Each row of a before or after table is a point. The points were changed in one or more steps. Then noise was added and the rows were shuffled. The steps act on columns, c1 being the first. Name the steps. A step turns or swaps two columns, mirrors them in a line or flattens them onto one, adds a multiple of one to another, or multiplies or shifts one. Angles are multiples of 10 degrees, from the lower column toward the higher: turns from -170 to 170, lines from 10 to 170 but not 90. Use the fewest steps. Two steps may share a column if one is a turn and the other turns, adds or multiplies; they go together, in the order done. Otherwise the lowest column goes first.

Before:
[[ 0.67  0.20]
 [ 0.26  0.25]
 [-0.16  0.17]
 [-0.12  0.03]
 [ 0.23 -0.23]
 [-0.10 -0.13]
 [-0.02 -0.04]
 [-0.04 -0.19]
 [-0.49  0.72]
 [ 0.06 -0.29]
 [-0.03  0.03]
 [-0.29 -0.17]
 [ 0.00 -0.07]
 [-0.08 -0.33]]
After, 14 rows:
[[ 0.68 -0.28]
 [-0.12  0.11]
 [-0.48  1.05]
 [ 0.00 -0.08]
 [ 0.06 -0.33]
 [-0.10 -0.05]
 [-0.02 -0.04]
 [-0.16  0.27]
 [-0.09 -0.28]
 [-0.04 -0.16]
 [ 0.22 -0.39]
 [-0.02  0.06]
 [-0.29  0.03]
 [ 0.25  0.06]]
Steps: add -0.7 times c1 to c2

Before:
[[-0.10 -0.14  0.04]
 [-0.22 -0.06 -0.28]
 [ 0.39 -0.09 -0.18]
 [ 0.20 -0.04  0.08]
 [-0.52  0.11  0.03]
 [ 0.16  0.23  0.24]
 [-0.56  0.22  0.26]
 [-0.08  0.80 -0.09]
 [ 0.04 -0.30  0.15]
 [-0.58 -0.31 -0.13]
 [-0.02  0.06 -0.36]
 [-0.55 -0.14 -0.15]]
After, 12 rows:
[[ 0.20  0.06  0.02]
 [-0.57 -0.07  0.33]
 [-0.54  0.00 -0.11]
 [ 0.15  0.20 -0.26]
 [ 0.05  0.18  0.28]
 [-0.56  0.21 -0.27]
 [ 0.39 -0.18  0.12]
 [-0.24 -0.24  0.12]
 [-0.56 -0.09  0.15]
 [-0.12  0.09  0.11]
 [-0.09 -0.23 -0.79]
 [-0.04 -0.37  0.01]]
Steps: turn c2 and c3 by -100 degrees

Before:
[[-0.07 -0.77 -0.21  0.07]
 [ 0.21  0.14 -0.10  0.30]
 [-0.06  0.08  0.49  0.30]
 [ 0.88  0.22 -0.12  0.40]
 [ 0.73  0.22 -0.26  0.38]
 [-0.18  0.23 -0.09  0.20]
 [-0.15 -0.37 -0.13 -0.60]
 [-0.06  0.15 -0.17  0.34]
 [-0.11  0.14 -0.18 -0.55]
 [-0.19  0.03 -0.27  0.31]
 [-0.06 -0.11 -0.15  0.22]]
After (11 x 4):
[[-0.11  0.22  0.01  0.02]
 [ 0.66  0.34  0.07 -0.07]
 [-0.22  0.19  0.13  0.00]
 [-0.08 -0.07 -0.40  0.00]
 [ 0.02  0.23  0.05 -0.04]
 [ 0.15  0.15  0.09 -0.02]
 [-0.09 -0.17 -0.79  0.05]
 [-0.20  0.27 -0.11  0.05]
 [-0.11  0.07 -0.15  0.02]
 [-0.14 -0.36  0.31 -0.01]
 [ 0.76  0.22  0.13 -0.11]]
Steps: flatten c1 and c4 onto the line at 170 degrees; turn c2 and c3 by 60 degrees

Before (9 x 6):
[[ 0.34 -0.16  0.65 -0.08 -0.09  0.05]
 [ 0.13  0.05  0.32 -0.31  0.19  0.00]
 [-0.13  0.32  0.47  0.08 -0.38  0.18]
 [ 0.15  0.33 -0.48  0.20  0.08  0.28]
 [ 0.38  0.42 -0.55  0.12  0.04  0.03]
 [-0.08 -0.23 -0.27  0.21 -0.05 -0.22]
 [ 0.37  0.29  0.59 -0.08 -0.45  0.13]
 [ 0.05 -0.21 -0.14 -0.01  0.01  0.32]
 [ 0.03  0.05  0.02  0.83 -0.05 -0.10]]
After:
[[-0.10 -0.21  0.07  0.08  0.01  0.35]
 [ 0.17  0.33  0.56 -0.03 -0.03  0.09]
 [ 0.30  0.43  0.45 -0.17 -0.22  0.30]
 [ 0.21  0.03 -0.24 -0.14  0.06 -0.20]
 [ 0.21 -0.15 -0.47  0.27 -0.26 -0.47]
 [ 0.01  0.03 -0.09  0.84 -0.08  0.06]
 [-0.02  0.29 -0.37  0.22 -0.58 -0.47]
 [-0.37  0.30 -0.22  0.31 -0.21 -0.46]
 [ 0.07 -0.24  0.31 -0.06 -0.05 -0.16]]
Steps: turn c1 and c5 by -40 degrees; add 0.5 times c3 to c4; turn c3 and c6 by -140 degrees

Before:
[[-0.17 -0.10 -0.21 -0.40 -0.14 -0.45  0.54 -0.10]
 [ 0.22  0.01  0.64 -0.06 -0.06  0.31  0.37 -0.30]
 [-0.18 -0.29  0.05 -0.05 -0.32 -0.21 -0.07 -0.48]
 [ 0.32  0.19 -0.02  0.30  0.23  0.18  0.16  0.14]
 [-0.30  0.22  0.07 -0.28 -0.23 -0.23 -0.05 -0.28]
 [-0.06 -0.01  0.08  0.16  0.23  0.39 -0.01  0.04]
 [-0.19  0.10 -0.30  0.39  0.43  0.47  0.39  0.52]
 [-0.28 -0.38  0.43 -0.10 -0.15 -0.49 -0.23 -0.06]
 [ 0.53 -0.05  0.48 -0.54 -0.34  0.42  0.07 -0.30]
 [-0.12  0.02 -0.21 -0.34  0.30 -0.13  0.17 -0.30]]
After (10 x 8):
[[ 0.48  0.03 -0.22 -0.23  0.30  0.27  0.29  0.20]
 [ 0.41 -0.29  0.04  0.05 -0.32  0.41  0.07  0.31]
 [ 0.55 -0.01  0.07  0.03  0.24 -0.35 -0.16  0.16]
 [ 0.41  0.10 -0.31 -0.32  0.43 -0.67 -0.45 -0.22]
 [ 0.32 -0.37  0.43  0.20 -0.15  0.46  0.14 -0.19]
 [ 0.83  0.01  0.65 -0.38 -0.05 -0.11  0.01  0.41]
 [ 1.12 -0.04  0.48 -0.17 -0.34 -0.21  0.51  0.46]
 [ 0.30  0.21  0.05 -0.01 -0.24  0.36  0.28  0.13]
 [ 0.43 -0.11 -0.21 -0.60 -0.13  0.45  0.30 -0.13]
 [ 0.91  0.19 -0.02 -0.10  0.23 -0.23 -0.32 -0.03]]
Steps: shift c1 by 0.60; mirror c4 and c7 in the line at 140 degrees; turn c6 and c8 by 150 degrees
